Each row is a point. To make a cloud, some directions were put in groups of two or more. Within a group, all points are equally far from the middle, so they leave a hole (a ring in 2 directions, a hollow ball in 3). The other directions are filled evenly. Then the cloud was stretched, turned, moved and blurred a little. How many holes are there, and how many directions does each take, smallest first?

Cloud (13 x 2)
[[-19  41]
 [-37  32]
 [-41  21]
 [-40   5]
 [-23 -20]
 [  7  34]
 [  1  37]
 [-36  -5]
 [ 15  24]
 [-23 -20]
 [-39   2]
 [-31 -12]
 [ 11 -23]]
Holes: 1 (2)

Cloud (15 x 2)
[[ 25  30]
 [-10 -17]
 [ -5 -43]
 [-31 -33]
 [ 21 -29]
 [ 20  22]
 [-34 -12]
 [ 26  18]
 [-39  27]
 [ 47 -36]
 [ 12  32]
 [-19  -2]
 [ -6 -25]
 [ -3  33]
 [-35  14]]
Holes: 0

Cloud (22 x 3)
[[-23  -5  -2]
 [ 10  26  25]
 [-41   0  14]
 [-36   2   0]
 [-31 -14  12]
 [ 18   6  11]
 [ -2 -25 -11]
 [-51  14  18]
 [ 25  43   0]
 [  3 -29  -5]
 [-32 -34   9]
 [ 19  19 -13]
 [  3  34  37]
 [ 20  -8  13]
 [ 25  60  -7]
 [ 36   7 -50]
 [ -5 -54  10]
 [-42   2 -19]
 [ 12   3 -21]
 [ -4 -19 -22]
 [ 28 -32  -6]
 [  6 -17   6]]
Holes: 0

Cloud (27 x 4)
[[ 28 -15  55  17]
 [-20  -5  13   9]
 [ 36  -7 -30  16]
 [ -9  48  10  14]
 [ 18  -2 -25 -37]
 [ -1 -37  -4   6]
 [ 17 -40 -13  -2]
 [-24  -6 -33  29]
 [ 24  41 -25  12]
 [-22 -15  -4  41]
 [ 36 -13 -35  35]
 [ 19 -25 -39  32]
 [ 56 -19  -2  21]
 [ 16  18 -47  -1]
 [ 48 -16 -19  40]
 [ 40   5 -24  33]
 [ 41  -5 -10 -33]
 [  3 -22 -32  13]
 [ 12  34  35 -22]
 [ 38  24  -3 -36]
 [ 21  -5 -28 -22]
 [ 12 -12 -51  37]
 [ 51 -10  -6  45]
 [  0 -43   7   7]
 [ -7 -24  30  23]
 [ -4 -36  -6  16]
 [  3  -9  43  16]]
Holes: 1 (2)

Cloud (31 x 4)
[[ 25  27   8 -20]
 [ 35  28  15 -23]
 [ 37   5 -11  -7]
 [ -1   6 -14 -18]
 [-31  -2  -5  12]
 [ 23 -32  -7 -30]
 [ -3  32  -4  14]
 [-16 -21 -18   8]
 [ 18 -29   7 -47]
 [ 17   6 -46 -14]
 [-49  -2  -3  -9]
 [-13  29   0  15]
 [ 21  26  22  11]
 [-27  60  -5  10]
 [ 41  36   2 -36]
 [-10  -6 -26 -11]
 [-18   6 -32  31]
 [ 33 -14 -17 -23]
 [-28  13 -18  32]
 [  0 -10 -34 -14]
 [  2  39  28  -2]
 [ 42 -25 -16 -10]
 [ -7 -11  39 -27]
 [ 16  22 -33 -23]
 [ 24  -1 -17 -15]
 [  7 -26 -38   3]
 [ -2  12 -29   4]
 [  0 -22  -6 -12]
 [ 10  25  -1   7]
 [ 18   9   0 -14]
 [ 31  15 -10   0]]
Holes: 0

Cloud (50 x 6)
[[  5  -9  36  39  14  -8]
 [ 23 -31  20   3   7 -24]
 [ 24 -11  22  22  43  -4]
 [ -6  12  32  -9  -4  11]
 [ 23  42  20 -25  18 -29]
 [  6  27  15 -23  37 -19]
 [ 25 -27 -12 -26  25  24]
 [-44  -1  -9   4  19   2]
 [-30  44   6  16  -7 -16]
 [ 21  39   2 -35  29 -20]
 [ 27  -6 -23 -36  14  12]
 [-32   2  -7  34  23  -3]
 [ 17 -16  -1 -56  18  13]
 [ 32  21  11 -35  21  -2]
 [  3  19 -32 -44 -11  -3]
 [ 26 -44  19   3 -19  12]
 [ 23  -7   3   8  37 -26]
 [-30 -31  -6 -38  33  20]
 [ 16   4 -23   1 -31   1]
 [ 23  39 -10  17 -29  -7]
 [-15  15  -8 -25  35 -14]
 [-12 -19  27 -24 -16  20]
 [ 20  17 -29  -4   6   0]
 [ 28 -27  -1 -15  15 -40]
 [ 19 -17  -7 -41  26  28]
 [ 21   9  17  34 -17 -12]
 [ 37 -45  10 -20  15  19]
 [ 30  -2 -26 -60   2  -3]
 [ 28  33  22 -14 -15  -2]
 [ -9  10  -6 -25 -35  14]
 [ 23 -17 -20 -10  23   5]
 [ 16  41  19  -8 -22  -2]
 [ -4  -3  -1 -15  36 -32]
 [  0 -14 -14 -53  19  18]
 [-18 -31 -12  12  34   5]
 [-25   8 -22 -28   4 -15]
 [-31  -2 -21 -23  -4 -13]
 [ 15 -22 -34 -12  -2 -23]
 [ -3  28   2 -18 -35  -2]
 [ 11  24  27  14  -5  31]
 [-12   0 -24  11   3 -28]
 [  5 -22  33  30   9  -6]
 [ 35 -24  19 -26   4  25]
 [ -8 -11  -7  -5  37 -25]
 [ 12  -5  23 -38  -9  -6]
 [ 19  15  26   4  -9  26]
 [-35 -21   5  37   1  12]
 [  7  43 -24 -14 -20   1]
 [ -1   8  34 -15   7  -3]
 [ 13 -13   7 -13 -35  30]]
Holes: 2 (2, 2)

Cloud (80 x 8)
[[-26   2  25  13 -18   3 -19 -22]
 [  4 -34 -12 -14   5   1  -9 -33]
 [ -6 -11  14  13   2 -18  60 -14]
 [-16 -25  18  19   2  32   5   4]
 [ -6  20  36  12 -20 -14  32  -5]
 [-20   2 -33 -44  -7   2 -17   7]
 [-11   3  -3 -43 -29  32   6 -25]
 [ 19   5 -10   1  27   3 -10  -6]
 [ 29  16 -14  -1 -28   8 -18  10]
 [ -6 -39 -18  12  13  -1 -35  -1]
 [ -5  20  37 -19   2  -7 -24  -2]
 [ 12  23  -9  17 -16 -27 -11  24]
 [ 12  -1 -31 -15 -18 -25  -8   1]
 [  4 -17 -15 -21 -22  38 -18  12]
 [-18 -23 -16  22  18 -22 -24   4]
 [-39  -5  -1  -5 -32 -14 -17  23]
 [ 10 -12 -13   6 -31 -26  15   7]
 [ 14 -17   9  -7  13  -3  -3 -37]
 [ 26  11 -26  -9 -11  33  12 -16]
 [-29 -10  26   9 -28  -3  14  15]
 [-15  21  12 -23 -31   0  18  13]
 [  2  26  33 -17   2 -15   5  -8]
 [  0 -42 -26  13 -15   5  -6 -16]
 [ 30 -29   5   0  -7  -4 -24  -6]
 [-26  14   2  15 -37  19  30 -11]
 [ -5 -18  21  24  -1   2  30  20]
 [-20  22 -14  -4   8  21   7  -5]
 [  6  11 -10 -27  -9  39 -14  19]
 [ -5 -39 -20 -26  10  10  -7 -20]
 [  2   6  32  -5  10 -21 -28  -5]
 [ -1  14  -4  -8 -31  22  19  19]
 [-35 -10 -42  -2 -12 -14   3  -3]
 [  0  14   2 -46  12 -13   3   8]
 [-30 -24  -6   7 -38   6 -21   3]
 [ -2   2  -4 -10   4  37 -17 -26]
 [-16 -32 -15 -18 -18  33 -15  -3]
 [ -4 -10 -45  10 -21  -8   7   5]
 [ 13 -23  14 -39   7  -9  -3   4]
 [ 17  22  16  28 -16  18  -6   3]
 [ 10  14  14  10   4  23  47  -3]
 [-12  12 -37  -4   5  11   8  19]
 [ 18 -25   5   9  -1  -8 -32 -15]
 [ -2   9  -7 -26  -4   2 -52  -5]
 [ 18 -15 -27   0  -8 -23  -6  37]
 [-27   5 -10   7 -43 -13 -14  16]
 [ 18  -2 -22  -5 -15  15   7  30]
 [  5   5  12   0  36  -7  13  13]
 [-42 -16 -22 -24 -16 -14   6  -6]
 [ -1 -11   9  37 -10  31   2 -12]
 [ 13 -31   0   4 -13  -8 -23 -25]
 [ 11  21  15 -25 -12 -19 -35  10]
 [-14  22 -41 -12   0 -10   4  -7]
 [-13  19  21 -19  25 -17  -7   6]
 [ 12   4 -19 -37  16  -3   0 -14]
 [ 10   0   5 -11  17  45  21 -30]
 [-34 -28   2  -5  11   8  -6 -19]
 [-23  20 -34 -28 -12  12  26 -20]
 [ 21  24  15   2  -7 -20  -7  33]
 [-15 -21  16  15  -8 -23  -8 -29]
 [  8  -8  48 -19  11  26   7  -8]
 [-24   2 -36 -39  -4 -19  -4   3]
 [-35 -23 -25   6   0   0  31 -28]
 [ -8   8   2 -40 -20  18 -35  16]
 [-30 -14  10  15 -10  23  14   8]
 [  9 -28 -10   2 -14   9 -17 -39]
 [-17 -13  51  11  -8  -2  28 -12]
 [ -6 -26  -8 -42   0  -3  10 -28]
 [-31 -26  21  -2 -31   5 -11   6]
 [  2 -31  -8 -29   2 -21 -18  -5]
 [-30  18 -32 -19 -14   7  -2  12]
 [-27  27  21 -18  -4  -5  35 -20]
 [ -5 -37 -21  -8  -8 -18 -26  -9]
 [-20  16  -7  23  -6  -3 -37   6]
 [  1   9  -1 -11  38   8   5   9]
 [-28  -7  41  -1  -6  23  27 -32]
 [-25   2  22  17 -27 -30  -1  12]
 [  2 -22  44  12  -7  23 -35  24]
 [ -3 -20   8 -13 -36  13 -22  33]
 [-10 -27  -4  21  17   3  10  34]
 [  1 -16   0 -33   1  46  -4 -16]]
Holes: 2 (3, 4)

Cloud (77 x 8)
[[-25 -16  -2 -37  18 -10  11 -22]
 [ -9  45   8  10   0  35  27  10]
 [-39   1  -8 -24 -15  18  25   7]
 [ -8  31  27 -20  12  38  22  -3]
 [-23 -21   2  13   1  17  35 -18]
 [  9  -3 -10  -3  -9 -26  -7 -15]
 [ -4 -37  13 -12  32  13   7   1]
 [ -3 -16 -54   1 -16   0  17  21]
 [ -4  16 -27 -21 -42  -8   6   5]
 [ -3  -7   2 -15  31  50  28   1]
 [ 21 -23 -20 -18  12  34 -15  15]
 [-14   9  -5  -7  49  12 -10  22]
 [ 10  31  13  13  28  30  33  26]
 [ -1  25 -18 -33 -12  35  27   8]
 [-21  -5   0 -32  12  13  49  10]
 [-23 -13 -12 -23 -26  15 -10   9]
 [ 18  11 -10  29  -1  19 -20  29]
 [  7  29 -26  -6  -1   1   6  38]
 [ 21   2  -9  29  -1 -20   3  -3]
 [  1  13 -22 -20   1  -1  38 -16]
 [-10   0 -45 -16  12  13  22  30]
 [  9   3   2 -17  60  21  11  21]
 [ -7  -1  -2 -37  46  21  15  28]
 [  0 -40 -18 -36   8 -12 -10   3]
 [ 12  10   9  -4   6  13 -34  36]
 [-12  -1   0  -1   9 -24 -26   6]
 [-20  -6   6 -33  30 -11  24  26]
 [ 17 -12  -5 -10  -7   0  20  30]
 [-15 -41  -4 -22   9 -18  18  -9]
 [-11  -8  12 -37  11  -1  -8  40]
 [  5 -11 -43 -37  -5  -4   9  -5]
 [ -6  17 -13   1  38  14  -6 -10]
 [ -3  18  29  -9 -11 -15  11  30]
 [  3 -28 -50 -28  -1  -7  -3   7]
 [ 22   6  -6   2  28  26  34  26]
 [ -8  -6 -53  -3  -1  13  15 -13]
 [-28 -27 -22 -33 -16 -13   1  16]
 [ 12  30 -15  36  12  32   6  14]
 [ 13 -11 -27  12   1  24  50   5]
 [-20   2   3  -8  16 -14 -24  24]
 [ 27  18  21  18  -6  12  -3  12]
 [-28  19   5 -21  18 -20   1  17]
 [ -3 -23 -55 -15  27  10  10   0]
 [  7   4  14 -13  -3 -25   5  29]
 [  2 -35   2 -24  10   9 -11 -12]
 [-11  25  34 -33 -18   0   5  10]
 [  0  16 -10  -9  48  -3   0   0]
 [  3   9  32  -5   3 -20   8  12]
 [-11 -30  12 -28   6  -5  26   1]
 [-22 -29 -13 -31   3   2 -19  -7]
 [ -4  12 -30 -15 -33  -1 -14   4]
 [-18 -41 -10   0  37 -11  -2   5]
 [  2 -25 -40 -19  34   5  26 -10]
 [ 20  35  -8  -7  11  30 -19  23]
 [ -1  30   0 -29  31  -1  12   1]
 [ -5  -1 -40 -26   7   7  32  26]
 [  2 -11 -51   3   0  19   4 -14]
 [-13 -34  -1 -29  33   9 -18  15]
 [ 21  -5 -11  29  15   2 -27  12]
 [ -3  -9 -13   4 -27   4  14  39]
 [ -9  41  -6   4   1   1  38  18]
 [  2 -27 -41  -6  42  25  11 -10]
 [  7 -13  23   4   6  12  10  29]
 [ -1  12  39 -19  22  -2   1  26]
 [-24 -20 -10  -7  15 -31   0  21]
 [  4  24 -26  29 -10   1  32 -10]
 [-24 -12  -1   6 -36  -1  30  -9]
 [ 17  11 -20 -11  15  -2 -32  28]
 [ -7  19  21 -21  48  20  -8  26]
 [-12   4 -38  12   5  22  20 -19]
 [ 20 -11 -14 -28   3  25 -19  -7]
 [-17   3  19 -30  20  11   3  41]
 [ 25  26   6   5  31  17  24  19]
 [-30 -17  -5 -15 -31 -11  35   0]
 [  5  -3 -19  12  24  29  23 -29]
 [ -1 -13 -47   9   7  10  25 -25]
 [  6  28 -22 -19 -16 -11 -12  18]]
Holes: 3 (2, 2, 4)

Cloud (102 x 9)
[[ 32  -4 -11 -18  -9  36 -15  14 -30]
 [-13   1   9  13 -18  16 -40 -16  -3]
 [ -6  15  28 -30  18   6  32 -15  -9]
 [-54 -18 -21   1   6  -1  33 -16 -37]
 [-16  -9 -34 -18  11   3 -39  -5 -20]
 [-13 -24  21  15 -30  11 -15   1  10]
 [  8 -19 -32   4  30  13   4 -12  10]
 [ -3 -25 -43   3 -10  21 -15  -7 -30]
 [ 40  38 -11   0 -10 -16  11  15 -17]
 [-36   2 -29 -39 -17   9  12   5 -32]
 [ 25   7  -5 -48  13  18   3   6   0]
 [-16 -19 -39  24 -30  23  21 -15 -27]
 [-37 -12 -10 -48  16 -10  17 -16 -35]
 [-15  -9  18 -29  -9 -20   6  -1   4]
 [-27  35   5 -26  30  15   6 -12  -4]
 [-41  15   6 -14 -14  -9  10  -5 -50]
 [  6  33   8   7   9 -14  42  -1   1]
 [ 36  17 -43  -9   5  -8  37  -6 -34]
 [ -7  20  36 -40  21  14  25   4  -4]
 [ 37  -3  -4 -13  12  -3   3 -27 -22]
 [  0  18   6 -26  39  -1  20  14   5]
 [-30  -5  -1 -48 -30  11   8 -12 -43]
 [-25  33  16 -27  31  -1  13 -21 -30]
 [-25  -6  31   2 -47  18  -7  -5  -2]
 [-43  14   9  -4  -9 -13  17 -27 -38]
 [ 18  29   5  -8   2   4  37  -2   7]
 [-60   9  10 -16 -10   5  -4 -29 -17]
 [ 34  15  -3 -21 -22  12 -16   5  10]
 [-18 -25   2 -19  -2 -11 -32   8 -10]
 [-28   6 -11 -48  26  18   4  18   8]
 [-19  32 -49  -3  16  11  35  22 -23]
 [-15   6 -32  -8  14  -5   2  23  12]
 [-44   7  -5  -8 -27  14 -11 -18 -36]
 [ 10  24  -6 -48   6  -3  20   4 -44]
 [-38 -42 -11  -8  -3  26  27  13 -10]
 [ 16   7 -25  13  37 -12  14 -16 -13]
 [ 25 -22 -49   7  13  29  13  10 -27]
 [ 17  25  23  -1 -34  10  23  15 -41]
 [-23  23  -9 -45 -25   7  -9  15 -11]
 [  6  10  -4 -17 -25  -7  53  15 -34]
 [ -7   6 -29 -29  12  37  40  29 -22]
 [-49  -8  17  12 -12  -2  -4  -4 -24]
 [ 42  18  16  -9  -5   2  -8 -12   2]
 [ 18  10  26  15  -1  22 -13 -12  -8]
 [ 10  -2  12 -15 -36  43 -24 -11 -15]
 [ 12   6  23  12  11  20  -5  26   0]
 [ 27  30  -2 -19   4   0  -1  28   3]
 [-16 -28 -28 -31  14   3   4   6  10]
 [ 13  14   0  10 -15  11 -31  21   0]
 [ 21 -18  27   3  20   8   0 -15 -10]
 [-14 -27 -37   7 -26  31  16 -15 -30]
 [ -6  12  -7 -17 -30  27  28  -1   8]
 [-23 -37  15  -2 -10  12  41 -19 -19]
 [-12  -5   2 -55  -9 -11  -7 -36 -36]
 [ -7 -11  18 -22 -23  10  12  10 -49]
 [-29 -37 -33  20  15   8  -6  -4 -10]
 [-14 -20 -45   5 -12  31   7   5 -34]
 [-29 -23  28   6 -20  19 -24 -21   3]
 [-39 -11   6  34 -21  -6  24  -5 -15]
 [-20  33  12  -6  19  12  19  23 -32]
 [-40  14 -41  -4  12  -6  10 -13  -4]
 [ 12  -4 -29  11 -28   0 -19 -20  -4]
 [ -5 -26   0  10  -4   8 -16 -10  23]
 [ -2   1 -52 -13  -4  -2  14  26  -2]
 [ 10 -19  -1 -21   2  50   7  16 -13]
 [-19 -19  -7 -29 -36  16  34 -12 -19]
 [-36 -16  -7  -9   3 -12  29 -17  14]
 [ -2  10 -36 -13 -35 -12   5   2 -11]
 [-21  18   3 -21  16 -10  27 -31 -38]
 [ 30   2  22  26   6   2   6   8   4]
 [-11 -11 -13  15  30  30   1   1 -11]
 [  4 -14  39 -16  23  28   1   0 -18]
 [-11 -17 -16   9 -36  25  20  30  -9]
 [-45  30 -14  -8 -12   1   3  -2  -7]
 [-22  18   7 -22 -35 -18  -7 -32 -15]
 [ -7 -16 -38  10  11  12 -21 -19 -12]
 [ 12  21  11 -19   6  12  48  17   4]
 [  2  42  19 -32  16 -14   2  21 -15]
 [  4   8 -14  34  19  12   0  12 -10]
 [ 23  11 -39   3  -3  10 -21   2 -26]
 [-14 -27 -12   5 -30  19   8  26 -15]
 [ 19 -11 -35   0 -15  45  28  14 -29]
 [ -1   9 -45 -18  28   5 -14 -10 -17]
 [-23  21 -15  -7  41 -13  43   3 -27]
 [  2   0 -22 -19  -9  45  20  29 -28]
 [ 34  21  29   8 -14 -21 -13   2 -12]
 [-48   4   0   1 -17  -4   5 -11 -43]
 [  1  46 -21 -13  -5  14  29  26 -33]
 [ -1  35  -1  -6  17  -5 -14   9  12]
 [ 14  43  31 -26 -24  21  17  -1 -18]
 [ 21   5 -38  17  10   6  -1  32 -11]
 [-10  12   5 -26  37  12  41   8  -2]
 [-15  15   2 -13 -20 -32 -18 -35 -23]
 [-30  -8   6 -40  -2   8   4  -1  18]
 [  1  -1 -10  26   6 -37  -1 -14 -28]
 [  5  16  15   1   3   2  59  -1  -2]
 [ 13  30  -3  -2 -19  14  34  -4 -47]
 [-18  -3   3 -32   5   9  27   0 -56]
 [ -7   7 -25  36  17  22  23   9 -21]
 [-18  41 -19 -13  35  -3  23  14 -20]
 [-17  -9 -15 -35  -9   4  -6 -35   0]
 [ 12  13   4  34  -1  -4  16  20 -32]]
Holes: 3 (2, 2, 4)
